Each row is a point. Each copy is the shape, with its points in the same order, turned, moved and blurred by noise. Some copies are also mirrored. Which?

Shape:
5,6,1
-21,21,-12
-23,-9,2
18,7,-12
-26,76,-9
52,-16,10
-12,-8,19
2,12,-9
34,0,34
Copy 1 (9 x 3):
-6,1,24
10,-30,3
-13,1,-11
14,2,29
9,-78,17
2,42,52
-19,2,2
12,-2,16
-27,15,52
Copy 1 is: mirrored
Copy 2, 9 rows:
-16,-10,-24
-48,-15,-22
-32,2,1
-9,-27,-26
-81,-18,-68
35,-15,-27
-19,13,-9
-24,-19,-25
19,12,-40
Copy 2 is: only turned

Shape, 12 rows:
-43,-46,-37,56,4,11
18,14,6,-36,13,30
-13,-15,-37,-1,34,5
5,-18,-26,12,33,1
41,-13,6,-46,9,6
-18,-30,-10,18,6,26
21,1,32,-26,-41,-18
33,13,33,-7,-34,-25
17,-25,-36,-25,6,27
49,-9,-32,-26,12,2
-15,16,-10,8,-39,-16
-22,-6,-20,60,-8,40
Copy 1 (12 x 6):
35,-6,34,50,-6,73
14,-18,-12,-31,29,-19
11,-35,-8,20,25,38
-3,-35,-1,9,9,37
8,-40,-32,-30,-8,-20
33,-16,23,10,2,30
13,12,-25,-3,-34,-43
-11,18,-17,-7,-38,-35
35,-32,-28,-20,10,29
-4,-31,-44,-28,-1,20
17,38,-20,25,-4,3
25,22,45,7,6,56
Copy 1 is: mirrored
Copy 2, 12 rows:
49,-25,-29,77,-16,-45
-1,-5,-12,-4,24,33
4,-30,-49,20,-7,-11
21,-15,-44,9,-20,-12
6,-24,3,-35,21,20
37,-18,-18,39,10,-14
8,8,56,-7,4,-8
12,14,49,-21,-14,-3
19,-52,-23,5,11,20
12,-44,-17,-35,-14,15
-7,-9,29,37,-28,-7
56,6,-22,72,-20,7
Copy 2 is: only turned

Shape:
19,-23,30,-13,-2,-48,2,-8
10,8,-6,-14,18,16,-13,11
-4,11,20,-11,6,9,-4,-21
-5,15,-1,11,-5,-10,-8,4
4,12,-8,-18,17,-1,10,-14
3,-2,-1,18,9,13,11,-14
5,4,-11,-16,17,-7,-17,-15
-2,-8,3,-13,21,16,15,-17
-8,-7,-9,7,17,8,-7,-20
-12,-8,-4,1,21,-10,-16,10
5,5,3,-17,8,13,-17,-11
17,5,-5,2,11,12,-12,-13
5,-6,10,-16,-95,10,6,-15
Copy 1 (13 x 8):
9,32,8,18,-33,-32,25,18
-1,10,3,-16,14,-9,-26,-8
2,-5,3,-12,-3,-6,-14,22
-4,2,13,5,-19,11,-12,-4
14,4,3,0,21,-1,-5,9
-5,-19,-15,13,3,0,-6,-2
18,6,13,6,7,-10,-20,-3
6,-6,-15,-8,22,-14,6,0
10,-19,-7,4,2,-10,-12,-12
16,6,-1,-12,-19,-4,-11,-22
1,-2,10,-9,9,-16,-22,3
-1,-4,1,8,8,-13,-22,-4
-57,-35,63,-4,-15,-14,30,20
Copy 1 is: mirrored
Copy 2:
-38,-14,15,4,0,21,20,-25
13,-19,-13,-12,15,-27,7,4
12,-11,-6,9,14,-8,-15,-18
14,8,13,-8,-2,-11,3,1
-5,-11,-7,-17,4,-24,-17,-17
9,-9,-11,-2,-21,-6,-18,5
-2,-5,-10,-4,3,-33,7,-20
-6,-16,-26,-4,3,-12,-25,-5
6,3,-21,4,-13,-21,-8,-5
-1,13,-17,-7,3,-13,16,4
10,-17,-10,6,13,-26,0,-10
16,-20,-10,-2,-8,-25,1,-6
-6,-25,74,52,12,-17,-31,22
Copy 2 is: only turned
Copy 3:
31,31,22,-26,-16,-28,-6,6
-21,-15,-15,1,-14,-8,11,-10
9,-8,-2,17,-30,-1,0,6
-9,10,14,14,-2,9,1,-12
-13,-7,-1,18,-17,-22,-12,5
10,-17,3,27,8,-7,-1,0
-16,-15,15,1,-23,-16,-4,-5
6,-24,-11,13,-12,-15,-13,12
1,-30,13,14,-6,-4,-8,-7
-6,-10,5,-10,-4,1,-13,-22
-9,-17,0,6,-27,-3,11,2
-6,-20,7,16,-11,-14,17,-4
3,27,30,9,-1,38,34,77
Copy 3 is: mirrored
Copy 4:
-6,-7,32,6,38,-31,-2,20
-8,17,7,5,-10,2,-8,-38
-12,4,8,25,-16,-3,-20,2
16,2,-14,14,4,-1,-6,-9
-12,1,9,-3,-21,4,2,-6
-9,23,-7,24,-7,6,13,1
-7,-12,16,11,-9,1,2,-23
-31,15,9,11,-15,9,0,0
-17,4,-2,29,-8,9,13,-12
-16,-3,-10,13,16,-3,0,-28
-6,5,17,21,-10,5,-14,-23
1,14,13,22,-13,1,6,-21
45,19,35,28,25,54,-45,39
Copy 4 is: only turned
